Each row is a point. Each table stands for the endless flat space through its points: a line for two points, a plane for three, and so on. The two share one point or none. Which?

First (2 x 3)
[[-6.3 17.3 15.9]
 [11.7 10.7  3.9]]
Second (2 x 3)
[[ 3.1 13.3 16.6]
 [ 1.8 12.1 20.1]]
They share: no point

First (2 x 4)
[[-10.2  14.7  -1.0 -13.0]
 [-17.4   9.1   7.2  -4.6]]
Second (3 x 4)
[[-10.9  23.7  -5.5  -9.1]
 [ -1.4  16.4 -11.7 -14.7]
 [  4.7   9.7 -19.5 -18.3]]
They share: no point

First (3 x 8)
[[ -0.4 -20.7  -6.6  14.6   2.6  -6.2  13.2  -8.2]
 [ -7.0  -9.1  -5.0   3.2  18.2  -2.2  -3.0   9.8]
 [ -1.3 -15.1 -11.9   8.0   3.8 -11.8  12.9  -8.8]]
Second (4 x 8)
[[  3.6  -7.0   8.6 -21.6  30.1 -26.1  -7.1 -10.9]
 [  5.6  -4.9   8.8 -21.8  27.3 -25.8  -9.4 -10.4]
 [-17.8 -30.1  -5.0   0.4  17.1  -1.8   0.2   7.6]
 [ -2.0  -3.3  -2.8   6.6  16.5 -15.8   8.2  -7.6]]
They share: no point

First (5 x 9)
[[ 11.3  -5.6 -18.1   2.5 -10.7 -35.1   8.0   1.2 -32.4]
 [  6.5 -11.2 -10.0 -22.3  11.6 -21.7  15.1 -18.8  -9.0]
 [-12.1   7.2 -31.9  16.1 -15.5 -12.1  24.0  -1.4 -16.8]
 [ -7.3  -2.2 -18.1 -11.7   7.5  -1.5  30.2 -15.2   5.4]
 [ -0.3  -3.5 -16.3  -9.8   5.1  -6.4  28.2  -9.7   1.3]]
Second (2 x 9)
[[ 10.8   3.1 -17.2 -11.5   1.5 -24.2  23.9  -3.7  -5.8]
 [ -5.7 -10.4 -26.7  11.0  -8.0  -9.2  16.9  -4.7 -29.3]]
They share: no point

First (2 x 12)
[[-18.1  11.2 -14.9 -11.9   6.2  -1.6   0.9  -8.7  -2.0   9.1   6.6   1.3]
 [-19.3  18.8  -6.9  -3.7   1.8   6.6   7.3  -6.7  -0.8   9.1   2.0  -7.5]]
Second (3 x 12)
[[-31.2  15.7 -12.7  -7.9   6.3 -12.0   9.3   3.4  -6.7   5.6 -12.7 -10.4]
 [-12.7  14.0  -7.1  -7.0   5.4  11.5   0.7 -13.7   5.0  13.5  13.5   0.5]
 [-17.7  17.6 -22.5 -10.8  -6.2  -4.5   7.3  -5.9 -16.4  -1.5   1.5  -2.9]]
They share: [-18.7  15.0 -10.9  -7.8   4.0   2.5   4.1  -7.7  -1.4   9.1   4.3  -3.1]

First (2 x 14)
[[-12.1 -22.9  10.3  18.6  -5.9  -3.9   3.4  -3.0  18.9  18.1  13.3  -4.3
   -4.0  -0.8]
 [  1.5  -6.5   5.5  16.6 -22.3   4.9  11.8   0.6  10.9  17.3  22.1   1.3
   10.8   9.6]]
Second (5 x 14)
[[  8.0 -24.8  10.7   4.4 -12.4   6.7   3.3   7.1   2.2  21.9  12.5   9.9
   -5.4  -2.8]
 [ -4.2  -7.2   4.7  14.4 -10.2  22.5  21.7   8.3  10.2  17.5   6.7  -9.5
   26.4 -23.6]
 [  1.3 -20.4  12.1  10.2 -12.3  14.4   2.1   5.7   5.0  25.3  24.2   5.6
   -2.5 -11.2]
 [  9.4 -15.0   0.7   7.0 -15.6   4.3   8.3   2.7  -1.6  11.9   5.5   7.3
    8.4   3.2]
 [-20.8 -19.5  17.5  26.7 -10.7 -15.6  12.4  -4.1  39.9  21.7  16.3 -12.7
   -4.6  15.6]]
They share: [ -5.3 -14.7   7.9  17.6 -14.1   0.5   7.6  -1.2  14.9  17.7  17.7  -1.5
   3.4   4.4]

First (6 x 20)
[[ -3.9  37.7  10.6  -7.2  30.6  -8.0 -16.8   6.7  -6.5  -3.4   7.8   6.0
   10.6 -12.7  -2.3 -20.4 -33.4 -10.8  -8.4   1.0]
 [  0.1  23.5  13.5   1.1  19.8  -9.6  -8.5 -10.4  -1.2  -1.4  -1.2  -4.4
   -1.8  -5.4   0.8 -22.6 -18.1 -18.1   6.3 -10.6]
 [-16.3  -2.4  29.8  26.5  -9.7 -10.5  -8.4 -10.0 -14.9  10.3  11.5 -18.6
   11.2 -11.2 -29.5 -17.2 -27.2 -40.9 -10.4   1.5]
 [ 12.4  -0.6  11.0  -2.5   8.9 -21.0 -16.6 -27.8   7.1  -9.7   6.5 -15.3
   12.6  21.0  -9.7   3.8   4.5 -17.1  -3.0 -22.5]
 [-14.8   7.3  25.3  25.7  -0.1 -10.8   0.0 -16.5  -6.0  11.0  -4.1 -23.2
   -6.2 -12.7  -9.5 -23.3 -17.1 -35.9   9.2  -5.4]
 [ 15.5 -16.2  16.1   6.0  -8.4 -14.0 -11.0 -35.0   0.0  -5.3   3.2 -13.1
    2.8  24.0 -20.5 -12.9   2.4 -30.4   2.4 -32.7]]
Second (3 x 20)
[[ -0.3   3.4  14.2   4.0  10.2 -16.3 -19.6  -9.4  -6.8   3.2   3.5  -8.5
   12.4  14.2 -14.9 -19.0 -10.2 -10.5  -4.8 -16.4]
 [  1.1  18.6  11.8  -0.6  19.2 -17.3 -15.0  -8.8  -8.8  -5.0  -6.7  -8.9
    4.8   7.4  -8.7 -21.2  -7.8 -19.5   0.8 -11.2]
 [ -1.2  18.6  16.8   4.1  16.7 -20.4 -13.9  -3.7 -13.0  -5.9  -6.6  -4.9
    7.0   7.6  -8.0 -27.9  -8.6 -20.8   5.4  -7.4]]
They share: no point
